Each row is a point. A path goes straight from each point to the next, and from the last back to the first. The post is the endless flat space through its rows: a point in 2 columns, a line in 3, a plane in 4, and so on, so that a path can go around it. How many times does the path go around the post? Going back the other way cancels.

Post (2 x 3):
[[ -2  22  51]
 [ 27   2 -35]]
Path (26 x 3):
[[   0   70   14]
 [ -71    4   28]
 [  -3  -51  -19]
 [  55    0   44]
 [  60   15  -41]
 [  13   48  -33]
 [ -24   -1  -33]
 [ -28  -21   31]
 [  76  -33  -39]
 [  13  -21  -40]
 [ -42    2  -46]
 [  30   46  -65]
 [   2   31   10]
 [ -43   18   -4]
 [  15   42  -49]
 [  48   63    1]
 [  65    1    3]
 [  32   40  -13]
 [   6   17  -27]
 [  -7  -17  -45]
 [  19  -27    5]
 [  59   29   88]
 [  35   31  -14]
 [ -14   24   25]
 [ -17   -7  -28]
 [  -1    1 -113]]
Times around: 2

Post, 10 rows:
[[ -6   0   8 -44  16  47 -23  14  23 -29  15]
 [ -3  21 -22 -26  -9   7 -21   1   9 -33  18]
 [-88 -28 -29  21  71  23  23  22 -88  21 -18]
 [-14 -70   4  13   0 -23  -5 -65  -9   4  34]
 [ 19  13   4 -37   9 -35 -45  50   6  26 -18]
 [ 26  20  20 -40 -43 -29 -35  14 -18  21 -31]
 [ 17   9   4 -12   6 -21  -4   4  37 -33 -44]
 [-33 -18  14  35  28  18  24 -67  26  14  35]
 [ 25   6  15  -9   5 -12 -11  45 -40  -6   3]
 [  0 -31  -9  -7  -2   8  39 -30  28  34  31]]
Path:
[[ -18  -17   18  -11   58    6  -40  -25   43  -86   20]
 [  33  -38  -16  -12   21  -60  -37   14    3   -9   -5]
 [  23  -35   -5  -12  -13  -35  -30   -2  -19  -39  -33]
 [   6  -12   23   20   50   31   11  -41   16    2  -14]
 [ -17  -35    2  -64   57  -21  -55   25   40   20    8]
 [   1   19   47  -27  -22  -49  -76   12    3   -3   16]
 [ -11  -30   -8  -19  -11  -27  -14   12   -1  -31    2]
 [ -59  -23   11    2   62   27  104   39   -5  121   16]
 [ -17   19  -29  -57   23   24   18    7  -44   41   -3]
 [  -4   17  -19   26  -32   29   10  -59  -16  -43  -25]
 [ -42  -31  -20   38   16  -14  -11  -20   37  -71  -62]
 [   1   16   26   20    0  -31   22   29  -56   -4  -14]
 [  -1   52  -34   -8   15  -22   20   31  -57    3   28]
 [ -30  -15  -13  -16   80   83   41   12  -42   44  -28]
 [ -25   35  -14   -8  -11   -5  -60   57  -45   27  -27]
 [ -24   25  -15  -12    5  -53  -51   72  -44  -14   -8]
 [  10  -59  -11   -4   19   37   92  -19   12   11   68]
 [ -30   42   -6   43   12  -13   -7  -35 -100  -56  -25]
 [  35   53   31   56    2   16  -16   -2   -4  -95  -35]
 [  35   33   79   12  -66   11  -20   -8   41   16    6]
 [ -55    8   -8  -31    2   40   -1  -44   25  -27   -1]
 [  12   -9   41  -20   47  -11  -28  -13  -20   32    1]
 [  52    9    8    5   19  -40  -62   -1  -11  -44   -4]
 [  43  -12   22    8  -50  -42  -46  -22   27    7   33]
 [ -25  -29   27  -31   24  -11    1   63   12   22  -21]]
Times around: 4

Post:
[[ 44  10   3  -2  14  10   3  34  29 -15   4 -16  13 -10  18 -42  27 -43]
 [-14  -8  52  10  11 -14  -9  30  31  -4 -14 -12  14   1 -28 -38  19   3]
 [ 35   9 -30   9 -67 -56 -11  45 -45  20 -18 -28 -39  27   2   0   0   8]
 [ -8 -12 -15  30 -28  12 -74  64 -15  46  13  10 -30  -2  -2  20   1 -50]
 [-19  13  27  43  28  23  20 -10 -35   2  51  17 -30  27 -60  -6 -28  21]
 [  4  -9   1   3  13  26  -7  44 -17 -31  19  11 -73  43  72 -14  15 -24]
 [ 17  32   5 -15 -53  13  -4  23 -48  36 -45 -15 -40   8 -10  -7   9  20]
 [ 28  15   4 -23  53 -14 -20  25  11  23  -1 -10 -21   9 -18  -3   3   2]
 [-14  -9 -16 -45 -11 -46 -57 -11  33 -40  20  -6 -12 -37 -11  -6 -17 -22]
 [-27 -27  -8   8  19  20  14  45 -60  17  20 -29   9  29   8  10  24  -9]
 [-18  34 -13  44   6 -21   8   8  52   7 -27  17   9   8 -15 -20 -43  23]
 [ -6  35 -68  68  -4   1 -24  -9  32   4  34 -26 -31  10  -6  21 -26  13]
 [  8 -13  -1  28 -34 -12  20  47  43   8  20  26 -38  40  49   7  18  -7]
 [ -5  15 -48  19 -11 -36 -40 -32  18 -30  -1   9   2  -9 -14 -16   7  -9]
 [ 15 -39   6  20  13  -7  28  17 -17  47 -25 -25 -44 -57 -44  18  -2 -11]
 [-53  43  47  30 -24 -24   5  -3 -54  21  44  -3  -5  73 -15 -18 -11 -11]
 [ 44  -1  31   7  18  33   2  16 -14  25 -31  -5 -28  -6  42 -21  -9  35]]
Path, 27 rows:
[[-15  21  43 -11  -5 -18  17  34 -32  40  14   3 -21  12  28  22 -25  -6]
 [-56 -13  -4 -34  17  45  -2  42   1 -50 -56 -18 -11 -21 -16  -7  18 -32]
 [ 15 -40 -43  33  14  -8   5 -15  35 -44  -9  10 -15 -22 -32 -26 -12 -14]
 [-24   2  -3  41 -13 -21 -18   9 -77   6  55 -11 -79  36  -4 -18 -18 -39]
 [ -1 -16  21  53 -10 -21 -22  -4  -1  19  73  -6 -83  -8 -25  20  21  19]
 [-29  22  19  -9 -44  -3  -2  83 -42 -26  15 -32 -23  46  16   7  40  -8]
 [-46  74   7   8  20  23 -17 -33  51 -23 -32  20   3   1 -47  -7 -28  13]
 [-22  -6 -20  11 -16  15 -24  27  38   9 -13  54  -9  -2 -32   7 -17 -15]
 [-29  -6 -27  33 -18  -6 100  -8 -22  27  21  19  38  51 -14  -3  22  18]
 [-45 -11 -50  28 -62   8  -8  48  11  11  44 -16 -10 -37  29  18  -6 -32]
 [ 32  43  13 -40 -18 -15 -18 -51   8 -31 -14  20  -3 -37 -31 -14 -26  85]
 [ 24  12   3  -6 -25  12  14   6  -4  21 -27  78 -75  65  70  21  14  41]
 [ -6  13  10   1  -8  68 -48 -64 -49  29  37  17 -17   6 -36  20   4 -25]
 [ 14 -22 -20  18 -19  30  18   7 -42  24  -1 -39  39 -19 -70 -10  46  14]
 [-17   8 -45 -38 -30  38 -14  33  26 -45  34  60 -33  -5  48 -16   3   8]
 [-14 -16  -6  -5 -62 -19 -34 -29 -70 -35  23  44  17 -26 -19  -4 -43  37]
 [ 22  30 -24 -22 -46 -38   1   6  29 -42 -26  -5 -14  -3  24   7  -4  11]
 [-38 -29   8 -25 -18  21 -14 121  16  -8 -27 -53 -33  -1 -21   3 -19 -38]
 [-17  51 -11   4 -19 -49 -36 -21 -17   9  21   0  17  69 -33  -6 -11  -2]
 [ 12  15  -3  75  24 -38 -39  55   0  21 -68 -25 -40  31 -18  18  19  46]
 [  6  11  11   4  -8 -15 -25  24  57   5 -32  34  21 -37 -45 -21  13  10]
 [  7 -25 -69 -21  -5 -25 -17 -41 -32 -25  17  17  63 -60 -32 -12  34 -26]
 [ 30  43  38  47  42  15 -22  50  59  27 -25  18  -6  -8 -64 -14  47  14]
 [ 25  12 -39 -11  43  28  31  -4  28 -27  54 -32  67 -23 -20  -5  10 -43]
 [-15   1 -67  -9 -33   5 -19  -4  12 -17  -2 -57 -37   0  48  15  34 -23]
 [ -7  32 -50  26 -21 -21  15 -36  18   2  22  -2   3  14  -6  -5 -25  30]
 [ 21 -42  11  76  -6  88 -45  72 -40  12 -11  25 -68 -37  -4 -13  -9   6]]
Times around: 4
